Each point is reached from the start by the listed moves, each made once or not at all, plus a little noise. Is the number of moves made odd or even? Then give how often each move was made.

Moves:
(1): [-15 -29  17  52]
(2): [-55   7  -4  -4]
Start: [-4  3  2  8]
Points:
[-5  3  2  7] => even (0, 0)
[-60  10  -2   3] => odd (0, 1)
[-20 -27  17  59] => odd (1, 0)

Moves:
(1): [ 24  12   4  -2  -6 -12   9  -3   8]
(2): [ 0 -9 15 -6 -6  1  3 -2 -7]
(3): [ 13  -1 -15   9  11   6   1  13   0]
(4): [-4  1 15 14 -6  8 -1  3  8]
(5): [ -9 -20 -23  11  -3  17  15   7  -3]
(6): [ 6 28  7  3  2  5  3  1 -1]
(7): [-30 -21 -53 -19  26   1  28  36   8]
(8): [ 25   3  16  -6 -20   6 -26 -11   6]
Start: [-10  -9  -7   2   1  25  -9  20  -2]
Points:
[30 31  6 28  0 36  2 33 15] => even (1, 0, 1, 1, 0, 1, 0, 0)
[23  2 -6 25 -1 27 -3 31 13] => odd (1, 0, 1, 1, 0, 0, 0, 0)
[ 21  22  14  -3 -17  40 -30   7   3] => even (0, 0, 0, 0, 0, 1, 0, 1)
[-18 -20 -57 -10  12  38  51  60   1] => odd (1, 1, 0, 0, 1, 1, 1, 0)

Moves:
(1): [ 11  -4  -4   6  -9  -5   4  -1  -3  -2  -5  -8   4  -4 -14  -3]
(2): [ -5   4  -2  11 -16  -7   6  13  -9   2  -7  13 -19  22  10  11]
(3): [ -6  -4  18   0  -4   1  -2  -2 -12 -14   6   5   4   0   7  -7]
(4): [  7   9 -14 -10 -11  -2   6   8   5  -4  -4  16 -19  -4  11 -12]
(5): [ -5 -18  -3  -8   0   0   4   2  -2   3  13   0  -5  -2  -1   6]
(6): [ -6   3 -16 -17  -5  -9   3 -10 -11   6  -1   6   7  10  -2  -6]
(7): [  0   3   0 -14  -4  -2 -12  22  -4  -6  -2   3   6  -2 -18  -2]
(8): [-11  -6   6  12  -4 -14  -5 -10  24 -13   5 -15  -2  -4  -4   2]
(9): [ 13  -1 -16   0   0   8 -18  -5   8 -18  10  17  11 -10   4   5]
(10): [ 10  -1  -9 -15  -5  -4  11   1   0 -16   6  -8 -13  22   9  -4]
(11): [  7  -3  10  -5   1  -3 -13  -1  -5   5  -1   3 -17   6   5  -3]
(12): [  4  29   3  16   0  -6  11  -3  -8   2   8   0 -10  -3  -6   8]
(13): [ 12   6  10   5 -14 -10   5  16   1   1  26  -8   4  10  13 -15]
(14): [  5 -16  -1 -14 -25  18   0  -5   6  -6   8 -12  -4  -9   4   6]
Start: [-13  -5   8   8  17  -3   2 -20  -4  -6  17 -11   5   1   9  13]
Points:
[-13 -23 -13 -38 -22 -39  12  -9  -7 -53  33 -15 -13  15  -1 -15] => even (1, 0, 1, 1, 1, 1, 1, 1, 0, 1, 0, 0, 0, 0)
[ -1 -40 -35 -32 -48 -20  -5 -14   7 -56  44 -16 -10  21  -4  26] => odd (1, 1, 0, 0, 1, 1, 1, 1, 1, 1, 0, 0, 0, 1)
[ 22  -6 -15 -12 -10  -6   4 -21  -5 -60  29  11  -8   3  26  -8] => odd (1, 0, 1, 1, 0, 0, 0, 0, 1, 1, 0, 0, 0, 0)
[  3   6  31   8 -27 -24   4  12 -26 -16  38  18 -41  35  57 -15] => odd (0, 1, 1, 1, 0, 0, 0, 0, 0, 0, 1, 0, 1, 0)
